Each row is a point. The last column is the point's height on a tilted bowl or saddle (a function of degree 2), plus a little noise. Along how many of its main directions does it bend up, bend down or stay straight?

Points:
[[ 11 -12 -18]
 [-85  52  95]
 [ 14  -8 -20]
 [  9 -38 -16]
 [  1   9 -21]
 [ -6 -64 -33]
 [-57  14  13]
 [ 37  -1 -22]
 [-11  52 -17]
 [-85  -9   1]]
Directions: 1 up, 1 down, 0 straight

Points, 11 rows:
[[-19 -57   3]
 [ 22 -12  26]
 [ 48  14  47]
 [-43 -52  27]
 [-33 -25  25]
 [-42  23  -8]
 [ -1 -13  21]
 [-60   1  20]
 [ 13  88 -80]
 [ 65  24  70]
 [  3  50 -25]]
Directions: 1 up, 1 down, 0 straight

Points (16 x 4):
[[ 42 -48  31  27]
 [ 11  42  48  20]
 [ 39  79  42  95]
 [-62  46  22  -5]
 [-21   4  50 -17]
 [ 33  32 -12  23]
 [ 47 -29   8  22]
 [ 15  40  29  13]
 [ -7  -2  12 -20]
 [ -7 -74   4  26]
 [ 11 -12  11 -12]
 [-65 -62 -14  43]
 [-19  66  38  19]
 [-16 -23 -85  61]
 [ 56 -64   1  52]
 [ 11 -12  49  -4]]
Directions: 3 up, 0 down, 0 straight

Points:
[[ 88  32  47 -50]
 [  5  52  38   0]
 [-83  -7 -14 -36]
 [  1  16  74  -4]
 [-18  25   8  11]
 [-35 -90 -40  10]
 [-38  59 -95  95]
 [-34   6 -34  15]
 [-36  -3 -24   7]
 [ 10 -23  12  19]
 [-38  19 -28  16]
 [-20 -36   1  13]
 [-21  -3  14   5]
 [ 33  26 -17  20]
 [-38  -3   2  -1]
 [ 15  -2  23  10]
 [  9  37  19   7]
 [ 17  65  58 -14]]
Directions: 1 up, 1 down, 1 straight

Points:
[[  3 -13 -70 -56]
 [-27  -4 -10 -14]
 [-15 -35  54 -36]
 [  0  28  66 -25]
 [-22 -95  -3 -95]
 [-13  52  -4  -9]
 [ -2  25 -18  -2]
 [ 57 -24  -3 -18]
 [ -9 -16 -27 -17]
 [-19 -24   1 -16]
 [-20 -38 -10 -28]
 [ -2  24 -40 -14]
 [ -5 -10  16  -3]
 [-36   1 -24 -22]
 [-20  12 -32 -15]
 [ 46  -9  42  -6]
 [ 27  -9  11   2]
 [-19  20 -25 -10]]
Directions: 0 up, 3 down, 0 straight

Points, 22 rows:
[[-11 -37 -50  90  50]
 [-17  17  -1  36 -47]
 [ -4   7 -59   3   5]
 [-37  13   0  -7 -10]
 [  5 -32  46  -1 -48]
 [-58  27  19   5 -26]
 [ 91  25  16 -40 -15]
 [ 95 -43 -23 -22 -30]
 [ 68  14  48   8   2]
 [ -7 -27  28  42 -72]
 [ 10  22  27 -40 -11]
 [-36  -7  -1 -22   3]
 [  6  25  18  38 -62]
 [  2  34 -75 -56 -53]
 [  6  10  -5   3 -29]
 [ 24  -9  -2  47 -21]
 [ 74 -31 -25 -20 -31]
 [-67  54 -50   3  18]
 [ 49 -92 -72 -21 -89]
 [ -9 -34 -16  -5 -25]
 [ 16 -13  19  -7 -30]
 [ 47 -12   0 -40 -34]]
Directions: 2 up, 2 down, 0 straight

Points:
[[ 35 -33  16 -44 -27]
 [ 24 -47  29  10 -26]
 [-13 -54 -14  31 -18]
 [  0   6  53  16 -13]
 [ 71  56 -35  14  19]
 [-41  64 -75  33 -95]
 [ 69  -7  47  22  10]
 [-16 -14   7 -50 -10]
 [  7  19  12 -48 -18]
 [ 71  18  95 -23  -1]
 [-50   5 -67 -13 -25]
 [-10 -20 -57 -68 -29]
 [-15  19   3 -23 -13]
 [-65 -11  21  38 -22]
 [-20  -5  28 -32 -11]
 [-52  47  -7 -12 -40]
 [-27 -16  -9   7  -5]
 [ 17   5  -2  -1  -4]
 [  3  36 -48   0 -31]
 [ -4  25 -17 -10 -15]
 [ 14 -41 -18  65 -36]
 [-12  50  -3  24 -23]
 [-63 -11 -40 -28   4]
 [-39 -26 -23  -9   3]
 [ 34   9  -6  35   2]
 [-14  -4 -35  -1 -13]]
Directions: 1 up, 3 down, 0 straight

Points (46 x 7):
[[-59 -26  -7   8 -23 -29  -9]
 [ 12 -24  31 -10  36 -52 -24]
 [-62 -26  42  11  10   6 -14]
 [ 15 -12 -42 -38  38  15 -21]
 [-18  34 -17 -44  12  18 -17]
 [-22   6   2 -21 -13   1   2]
 [ 34 -10 -25  -8 -10   0  -7]
 [ 10  88   4   5  39 -25 -46]
 [-37 -71 -44  -6  31  -6 -26]
 [ 17  29  20  31  -3  -1  -5]
 [ 48  25  67  39  67   6 -63]
 [-34  32 -31 -20  -4 -23 -12]
 [ 15 -28  -4  16  18   1   2]
 [  3   6 -20 -11  36 -12  -3]
 [-33   0  15 -45 -12 -75 -47]
 [ -4  -4 -45  70   8  46 -27]
 [-24  18  34 -52 -14  34 -32]
 [ -6  -8  17  11 -15 -28   3]
 [-27  61  16  -6 -32  -2 -22]
 [ 53  -7 -10   2  23  30 -21]
 [ 22 -43 -26  27 -15  27 -12]
 [-11  -9  43 -20  33 -36 -20]
 [ 35   7  24  -6   0 -40 -17]
 [-29  -4 -26 -11   8  56 -10]
 [ 16   3 -25   1  -1 -25  -1]
 [ -6  21  25 -18  62  -1 -21]
 [-41  31 -19  29  75  20 -29]
 [ -1 -43   2 -19  28 -13  -7]
 [ 82  62  72 -18  17 -22 -95]
 [-46 -19 -20  12  69   5 -18]
 [-17 -35  60  14  13 -40 -23]
 [-17 -11   4 -26 -20   4  -2]
 [ 12  17  15 -18 -22  29  -9]
 [ -1 -28  30   7  -6   6   1]
 [-33   1  11 -37  34  20 -14]
 [-28  77 -10 -24 -16   7 -34]
 [-55  21 -36   8 -28 -50 -24]
 [-14 -13 -17  -9  22   1   5]
 [ 64  10  45   7   6  22 -36]
 [-22  38 -19  23  26  30  -6]
 [  4  -8  -1  32  50  26  -8]
 [  6 -16 -21  11   3  34   1]
 [ 25   7  36  33  -1  13  -9]
 [ 12  95 -46  16  -4  47 -61]
 [  8  19  45   4  21  50 -20]
 [  1  33  93  29   0 -68 -69]]
Directions: 0 up, 6 down, 0 straight

Points (43 x 7):
[[-15 -14  65  17 -90  53 -16]
 [-29 -16   5  -8   2  -7  14]
 [ 69  -7 -16 -57  34 -71  40]
 [-34 -11 -14  11  -5  21   6]
 [ 26   4 -32  -7 -14 -11   8]
 [ 11  49   5 -56 -19  46  69]
 [-29  -6 -22  21   3  11   9]
 [  1  -9  37   4 -15   5  10]
 [ 19  43  26   5  27  31  28]
 [-21   2  28 -25  60 -52  53]
 [-37  11 -24 -39 -56 -24   2]
 [ -1  13  17 -14  17  10  22]
 [  5  -4  37 -31  22 -17  18]
 [ -8  -7 -17 -23  -6  12  10]
 [ 27  36 -19  49  12  28 -22]
 [ 21 -28 -30  29  35  23 -14]
 [ 20  42 -24   0 -22 -10  11]
 [ 95  -8  -6 -74 -46 -12  95]
 [  4   3   7  20 -47 -22   8]
 [  5 -37  22  38 -16  32  -5]
 [ 15 -14 -47  27 -19   4 -19]
 [ -9  16  55 -42  87  38  65]
 [  5   2  16 -38 -43  44   6]
 [ 25 -62  75  31  -9   1   7]
 [ 27  32 -20  17 -38 -19   9]
 [-18 -19   0  16   7  10   9]
 [ -7 -11 -42 -25  26 -24  41]
 [-38  27   1   2  -9  -1  17]
 [ 17  -2 -15 -15  -9 -26  15]
 [ 33 -12  -2 -44  59 -31  10]
 [ 26   5  44 -83 -63 -48  58]
 [ 40 -19 -18  60 -46   7 -14]
 [-14 -33  -4 -26  42  -7  29]
 [  5  34   7  13 -26  48  23]
 [ 48 -34 -17   6  37  11 -29]
 [  3  58  -1 -35 -38  55  57]
 [ 52  -5   5  48  10  -6 -16]
 [ 23 -58   3 -45 -51 -11 -41]
 [ -5 -21  -5 -55  39  -3  35]
 [-10   7   1  22 -12  13   3]
 [ 33  10 -11   0 -16  38  11]
 [-72 -20 -11  -1   2 -50  61]
 [  8   5  10  61   2 -45  18]]
Directions: 3 up, 2 down, 1 straight

Points, 39 rows:
[[ 15 -14 -27 -38 -16   2  33]
 [-39  38  62   2  -9 -24  17]
 [  3  16   1  -1  40  33  24]
 [ 18  12  -7 -30  25 -22  25]
 [ -2 -45  50  28  18  47  55]
 [ 18 -32  15  18   2  -8  22]
 [-41  41 -15 -44 -11  18  52]
 [-30  10 -40 -15 -36  20  12]
 [ 30  14  12  51 -15 -21   0]
 [  9  -5  65  11 -13 -31 -10]
 [ 46 -26  16  47  11 -35  20]
 [  7  39  16  44  28  20  28]
 [ -8  19 -31  22  -4  36   3]
 [-20  39  -3  29  20  40  29]
 [ 48 -25  42  28   5 -32   8]
 [ 64 -28  44  20 -14  40  75]
 [ 14  13 -23 -20 -34 -40  37]
 [ 45  -8   6  47  30  58  37]
 [ 43  59  95   2 -16 -17 -11]
 [ -4  20  22 -14   0  -5   9]
 [  1 -32   0 -24   0  36   1]
 [ 51 -27  14 -19 -44  -4  63]
 [-19   0 -19  49 -43   9  28]
 [ 48  45 -20   0 -47 -44  42]
 [-29  21 -40 -19   9 -20  49]
 [ -5  10 -28  -7   1 -16  23]
 [ 29 -31 -16  10   8 -26  33]
 [ 14  14   9 -17  37   7  28]
 [-36  39 -12   4  -3  -5  35]
 [ -5  56 -25  40  -2  13  47]
 [  9   1   0  27  49 -56   5]
 [ 20  -7  14   7 -12  -8   7]
 [ 19  10  27 -27  20  14  29]
 [ 24  12 -27  28 -40 -29  39]
 [ 11  18 -11  42   5 -30   9]
 [ 31 -75  26  31  30  13  95]
 [ -7 -12  -2  19 -35  -1  13]
 [ 39  -2 -16 -73   0   9  77]
 [ 57  10 -22  32  19 -23  26]]
Directions: 5 up, 1 down, 0 straight
